Rows are points. Examples show where two turns around zero, p and q, send a point. Write where each new point lands after one turn and then the other. Backwards means that the second turn is done in reverse. Each puzzle has new turns, and all numbers are rounded.
(in the rows, 128 means zero)

Turn p:
[115  74] => [176 100]
[121 148] => [107 127]
[133 146] => [112 138]
[143 144] => [117 147]
Turn q:
[105  95] => [ 88 123]
[138 166] => [163 146]
[140 123] => [132 116]
Where do these land?
p, then q: [143 126] => [142 133]
p, then q: [127 163] => [112 159]
q, then p: [139  82] => [158  91]
p, then q: [103 141] => [100 129]

Turn p:
[129 185 121] => [ 97 141 175]
[111 107 159] => [115 126  89]
[142 108 131] => [142 111 117]
[129 112 101] => [158 136 130]
Turn q:
[123 139 186] => [ 89 171 119]
[150 121  92] => [146  96 150]
[132 149 140] => [127 150 139]
[142 111 103] => [135  97 137]
[ 93 121 120] => [144 127  95]
Where do these land?
q, then p: [168 129 144] => [ 98 137  99]
q, then p: [103 145 133] => [128 128 159]
p, then q backwards: [163 131 133] => [148 110 105]
p, then q backwards: [110  85 125] => [ 82 131 119]
p, then q: [ 96 151 105] => [137 171 139]

Turn p:
[132 127 167  89 124 109] => [141  92 146 149 103 151]
[105 111 110  99 131 132] => [103 101 104 121 126 134]
[129  87 141 167 145 134] => [112 139 137 163 146  87]
[126 124 104 126 137 107] => [109 121 138 104 130 122]
[150 128  97  87 126 143] => [143  93 109  97 149 139]
[125 146 164 194  96 125] => [151 193 141 154  97 105]
[129 173 113 133 137 145] => [136 157 122 108 144 159]
Turn q:
[128 164 102 125  97 116] => [138 170 123 149 118 154]
[112 129 130 147 113 176] => [119 152 160  92 120 118]
[124 121 139  75 104  95] => [103 117 128 189 115 130]
[165  96 142 161 115 123] => [ 99 107 119  99 153 161]
[126 152 114  90 165 157] => [161 120 127 128  78 101]
[117 107 111 150 153 113] => [132 126  99 115 155 107]
[125 127 157 147 149 115] => [143 104 138 124 158 126]
Where do these land?
q, then p backwards: [119 137 151 169 126 127] => [161 146 114 131 155 129]
p, then q: [154  97 157  91 166 111] => [ 99  86 137  96 166 107]
p, then q backwards: [132 126 114 152 163 100] => [102 111 151 144 101 148]
p, then q backwards: [101 116 122 135  96 152] => [131 117  84 111 139 119]
q, then p backwards: [101 155 127 149 104 115] => [142 151 142 161 149 142]
p, then q: [125 143  87  95 143 163] => [133 126 101 114  86  86]
p, then q: [163 123 138 105  97 128] => [ 99 104 106 121 121 157]

Turn p:
[171 118 165  93 132 142 131 135] => [139  95 149 181 123 115 117 129]
[ 95 165 127 131 125 110 138 183] => [165 154 145  97  96 158 115 152]
[138 144 144 110 127 119 117  91] => [141  93 114 132 138 115 153 130]
[139 107 169 114 117 102 140 123] => [147 118 116 157  96 104 132 111]
[122 137  87 184 116 153 109  87] => [ 82 120 108  74 170 134 124 107]
[106 140 135 136 148 120 169 152] => [122 144 146 118  82 147 139 141]
[153 106 115  96 106 138 131 110] => [120 117 101 170 149 131 121 129]
[127 110 132  90 141 140 112 117] => [130 129 128 158 148 104 138 151]
[103 124 141 136 127 134 129 163] => [135 150 143 116 106 120 105 141]
[126 130  65 191 141 123 104 120] => [ 99 160 132  75 172 152 135  89]
Turn q:
[126 166 128 152 147 157  98 129] => [153 160 120 104 121 137  99 157]
[135 127  62 141 136 107 112 109] => [120 107 115  81 148 111 157 163]
[134 135 119  92  95 121  95 145] => [109 129 122 142  87 141 158 153]
[ 95 135 133 115 113 120 147  80] => [173  92 114 149 131 116 140 120]
[149 123 113 125 125 148 136 134] => [105 136 104 126 133 124 123 127]
[142  92 179 184 140 129 163 134] => [127 161 167 150 182 114 102  86]
[137 141 169  99 166 107 122 106] => [160 137 142 108  93 127 137  81]
[ 98 111 123 101 103 150 116 161] => [106 112 121 158 116 175 127 145]
[137 122 125 144 127 113 163 154] => [ 98 118 148 134 141 106 109 120]
Where do these land?
q, then p: [175 131  87  66 114 120 140 112] => [113 171  58 131 115 161 141 137]
p, then q backwards: [152 139 159 168 169 145 118 129] => [127 118 136 130 153  67 148 149]
p, then q backwards: [113  98 106 101 124 133 114 140] => [143 131 136 160 103 155 122 125]
q, then p: [126 161 171 145 125 176 119 122] => [148  96 146  99 171 152 112 109]
p, then q: [100 113  96 125 111 135 169 120] => [124 101 109 132 124 141 102 174]
p, then q: [124 141 156 135 146 120 136 153] => [126 147 133 163 114 118 139 119]
q, then p: [107  96 132 120 113 109 139 109] => [ 90 130 135 138 109 118 139 107]
q, then p backwards: [152 141 155 168 120 131 100 153] => [101 101 112 123 154 137 122 173]
p, then q: [104 131  90 125 132  83 116 114] => [118 109  92 106 111  97 100 119]

Turn p:
[ 95 130 114 119 135 127 155 151 144 134 167] => [162 134  98 151 139 112 107 125 113 155 122]
[139 105 131 123  89 107 106 115 142 138  82] => [127  92 150  96 114 152 160 153 118 123 146]
[127 140 160 157 124 133 103  87 123 138  81] => [ 98 124 179 123 157 151 164 129 135 110 139]
[140 129 172 116 130  82  94 102 116 138 102] => [108 143 132 101 131 175 184 140 142 125 122]
[127 122 125 106 129 137 109 112  84 120  97] => [122 152 160 119  98 148 135 125 115  97 122]
[120 141 146  90 114 156 108  63 131 106 123] => [117 150 190 113 116 168 113 118 139 163 127]
[116 116 166 118 107 160  77 111 111 139 125] => [139 119 169 145 122 185 131 128 154 111 114]
[105 130 116 130 140 126 172 151 124 133 138] => [144 144 108 154 133  94 122 136 104 135 129]
[117 137 105 138 143 138 164 178 151 114 142] => [158 129  99 141 136  72 107 123 129 132 144]
[127 110  98 138 172 130 134 155 153 109 151] => [149 118 101 120 129  80 118  93 133 133 105]
[129 167  88 133 130 125 126 156 134 133 155] => [136 131  87 125 143 123  91 105 119 120 153]
[180 113 155 121 123 126 114  92 121 178  91] => [ 72 101 144 138  98 164 179 127 133 125 141]
[146 137 122 142 129 128 171 183 136  94 166] => [138 136  80 135 129  73  90 151 154 130 131]
[123 115  94 162 125 116 157 137 122 115 173] => [123 117  95 129 147  96  88 141 105 130  97]
Turn q:
[130 151 112 142 112 111 149  96 137 169 106] => [ 98 153 142 108 135 105 116 164 102 114 145]
[136 140 125 125 139  90 137 147 152 138 120] => [127 117 122 102 159 118 108 129 110 147 131]
[119 151 133 174 134 111 160 125 137 129 134] => [114 137 148 100 140 103 100 113 145 114 149]
[150  96 107 113 156 155 105 122  86 103 104] => [158 121 160 188 112 140 151 119 109 143 119]
[138 109 141 117 158 164 141 156 118 168 175] => [118  82 115 126 101 125 168 126 153 153 170]
[120  55 135 120 121 138  82 136 107 104 129] => [143 109 122 185 140 190 150 117 138 115 117]
[114 165 140 130  83 109 163 141 133 122 102] => [ 97 131 117  98 127 100  97 120 112  98  92]
[147 146 134 148 145 166 104 159 141 163 153] => [107 126 134 105 129 123 179 123 160 168 139]
[ 95 178 117 129 115  94 136 121 123 135 135] => [111 163 113  91 114 126  93 115 107 125 136]
[107  88 126 102 146 164 108 122 141  98 118] => [177 109 139 141 113 167 149 138 137 117 108]
[142  95 162 103 141 137  94  97 111  94 118] => [179 136 110 179 137 136 156 123 126 109 119]
[138 163 104 133  87  98 157 112 149 113 141] => [108 153 115 114 127 103  68 150 137 132 111]
Where do these land?
q, then p: [184 144 110 119 133 105 107 149 109 102 135] => [ 96 107 119 141 159 147 164 106  96 108 135]
q, then p: [118 155 145 153  98 125 166 131 123 156 138] => [173 151 127  97 140 144 121 135 110 151 116]
q, then p: [ 99 116 148 141 131 107 125 112 136  62 148] => [ 98 107 152  83 127 129 113  89 165 134 136]
q, then p: [189 101 127 107 206 128 111 131 135  98 123] => [ 55  88  82 156 120 114 170 124 140 123 110]
p, then q: [132 121 146 115 104 126 137 150  89 156 122] => [100 121 150 130 115 128 116 104 160 132 100]
q, then p: [108 203 130 111 113 112 142 153 103 142 142] => [136 151 137 107 119 187 114 133  69 137 143]
p, then q: [114 102  87 145 143 131 126 136 149 130 146] => [136 134 137 172 149 137 125 141  97 126 141]
q, then p: [110 105 112 151 176 149 110 154 144 154  99] => [119 145 139 185  98 120 144 141 156 156 107]
p, then q: [126 136 143 108 109 180 132 132 152 142 142] => [106 140 124 127 160 135 155 142 171 126 144]
p, then q backwards: [122 128 135 148 106 113 137 119  80 106 127] => [120 129 114 133  90 122 130  98 150 139  98]
q, then p: [124 108 153 118  96 105 120 130 152 151 109] => [153 151 132 123 112  89 124 104 115 108 116]
q, then p: [130 124 139 101 114 162 157 131 133 129  70] => [136 145 138 109 102 103 156 181 126 102 123]
q, then p backwards: [128 107  88 128 150 113 113  91 140 155 149] => [112 163 149 104  76 125 147 127 132 134 119]
q, then p backwards: [108 141 127 148 113 137 110  72 148 109 143] => [119 155 159 108 126 128 119 153  90  91 128]
